Rows are points. Two turns around zero, p and q, are shown by what they do to some points. Write where each new point lands after one turn and then the other. Backwards means that the second turn is done in reverse. Each puzzle has new turns, and all numbers are rounded.

Turn p:
[26 46] => [ 1 53]
[-22 -16] => [-12 -25]
[  0 -22] => [ 11 -19]
[-4 -8] => [ 0 -9]
Turn q:
[  2 -11] => [  3 -11]
[-39  11] => [-40   7]
[37  0] => [37  4]
Where do these land?
p, then q: [ 24 -12] => [27  4]
q, then p backwards: [-29  15] => [-21  25]
p, then q: [16 -4] => [15  6]
q, then p: [-25  34] => [-40  14]
q, then p: [ 15 -33] => [ 31 -19]

Turn p:
[ 30   3 -12] => [31  9  2]
[-42  40  -2] => [-34   3 -47]
[-27   2  18] => [-32  -1  -2]
[  9 -30  -9] => [ 14 -20  22]
[ 31 -15   6] => [22  9 26]
Turn q:
[ 12 -30 -42] => [-23  -6 -47]
[ -4  -8 -20] => [-17   0 -13]
[13 -7 13] => [18 -8 -4]
[-24  20  51] => [20 -9 56]
[ 2 24 -2] => [ 2 22  9]
Where do these land?
p, then q: [-37  19   6] => [-42  -2   5]
q, then p: [ 39 -14  11] => [43 -2  4]
q, then p: [24 22 -9] => [ 15  18 -24]
p, then q: [-26 -27  -8] => [ -8 -37  -2]

Turn p:
[-5 -4 -2  4] => [-7  2 -3  1]
[-10  -8 -25   6] => [-13   3 -24  -8]
[ 14 -37  22 -18] => [-19 -19  36 -20]
[ -8 -55  14 -12] => [-44  -6  28 -25]
[ 4 52 17 27] => [35 10 -5 49]
[-10  15  13 -18] => [16 19 14 -4]
[ 15  38 -39  11] => [ 33  -8 -46   8]
Turn q:
[  0   6  -4 -12] => [ -2   5   1 -13]
[  0  58 -21  12] => [-21  44 -39  -5]
[ 10 -28 -14  -1] => [ -2 -33  -1  -5]
[-13  -9  25  32] => [ 8  2  9 42]
[ 28 -21  40   2] => [ 50 -13   8  11]
[-25  -6 -27 -33] => [-33  -5  21 -30]
Where do these land?
p, then q: [-29  31 -40 -29] => [-10  16 -36 -51]
p, then q: [-25   7 -22  18] => [-32  10 -19  -3]
q, then p: [ -6 -48  33  25] => [-35 -35  20  34]
p, then q: [ 34   4 -30  -8] => [  0 -40  -1 -23]
q, then p backwards: [ 19   5  28 -14] => [  4  27   3 -24]
q, then p: [ 3  1 29 19] => [  5 -22  -6  26]
q, then p: [  3   0   2 -10] => [ 6 -2  7 -6]
